Rows are points. The last column is the point's height on a tilted bowl or saddle (a function of degree 2), plus a little noise. Along how many of its main directions does it bend up, bend down or stay straight?
In the rows, 128 means zero.

Points:
[[148 108 117]
 [112 159 108]
 [128 180  96]
 [ 92 138 101]
 [111 131 119]
 [162  92  97]
 [108 127 116]
 [174 126 102]
 [ 89 141  96]
 [151  60  63]
 [134  85 102]]
Directions: 0 up, 2 down, 0 straight

Points, 18 rows:
[[103 133 103 132]
 [101 156  89 108]
 [127 151 120 140]
 [ 82 127 102 118]
 [ 88 137 102 112]
 [136  74 148 148]
 [143 187  77 190]
 [121 169 142 106]
 [ 98 145 163  80]
 [ 94  88 138 192]
 [ 83 139  98 101]
 [146 168 130 142]
 [132 102 164 120]
 [177 146  84 149]
 [103 142 133 121]
 [161 152 130 135]
 [169 137 113 134]
 [ 79 118  67  75]]
Directions: 1 up, 2 down, 0 straight

Points:
[[114  91 144 152]
 [143 152 101 147]
 [ 95 129 112 148]
 [161 116  98 164]
 [ 95 178 110 165]
 [ 60 194 166 190]
 [164 116 120 162]
 [169 163 137 159]
 [157 159  82 153]
 [142 109 150 156]
 [119 136 104 147]
 [138 119 178 161]
 [129 134 173 152]
 [ 88 115 174 135]
 [102 113 128 143]
 [180 119 115 170]
 [180 158  91 154]
 [144 134 140 147]]
Directions: 2 up, 0 down, 1 straight

Points:
[[144 181 178 180]
 [137 143 116 132]
 [ 60 144 104 197]
 [104 141 127 142]
 [121 154  55 131]
 [ 72 133 171 180]
 [109 179  87 102]
 [142 112  99 152]
 [128 136 190 172]
 [104  93 135 137]
 [106 123 106 150]
 [150 138 103 138]
 [148 172 139 133]
 [120 141 150 144]
 [112 149 119 135]
 [146  80 144 135]]
Directions: 2 up, 1 down, 0 straight

Points, 23 rows:
[[101  81 159 114  93]
 [107 165 111  80  85]
 [168  87 121  92  84]
 [156 116  79  96  84]
 [ 93 161 149 146 111]
 [121 174 132 149 115]
 [145 118 138  82  99]
 [138  85  96 142  93]
 [ 69 171  97 115  71]
 [177 100 106 157  95]
 [104 142 161 117 114]
 [146 128 163  88 103]
 [120 176 110 115 104]
 [164  77  90 134  79]
 [137 165 138 118 118]
 [178 161  89 144  94]
 [166 101 149 152 109]
 [140 119 171 144 119]
 [137 110 170 172 112]
 [115 108 127 114 110]
 [127 198 167 149 105]
 [102 159 183 151 110]
 [132 138 105 150 114]]
Directions: 0 up, 4 down, 0 straight

Points:
[[106 153 148 164 143]
 [171 106 181 145 165]
 [142 128 102 137 120]
 [120 140 158 172 146]
 [120  53  98 153  67]
 [ 88 108 158 126 141]
 [121 108 102 173 141]
 [159 144 155 178 160]
 [143 171 146 149 117]
 [118 121 122 143 124]
 [153 141  82  70 143]
 [124 123 110 136 119]
 [ 87 135  99 146 149]
 [ 90 115 137 169 158]
 [ 96 144 142 125 139]
 [173 167 140 175 155]
 [202 110 147  86 224]
 [121 142 142 167 141]
 [183  86 150 123 163]
 [171 150 123  93 152]
 [117 127 129 146 129]
 [169  83 109 156 134]
 [102 101 133 117 122]
 [128  53 177 154  99]]
Directions: 2 up, 1 down, 1 straight

Points (22 x 5):
[[ 96 126 164 172 160]
 [140 110 110 108 122]
 [221 140 120 131 200]
 [ 79 135 113 131 139]
 [143 133  96 136 133]
 [ 82 164 118  89 165]
 [ 70 173 127 127 146]
 [139 118  74  83 145]
 [124 156 116  77 153]
 [138 114 100 103 124]
 [ 91 151 107 108 139]
 [145 129 130  96 126]
 [108 204  99 126 157]
 [180 102 141 163 175]
 [ 70  74 131 156 193]
 [135 128 123 133 126]
 [128 145 172 143 156]
 [149  95  77 132 147]
 [105 135 153 147 137]
 [156 134 106 169 155]
 [145 158 151 164 156]
 [109  87 166 103 156]]
Directions: 3 up, 0 down, 1 straight
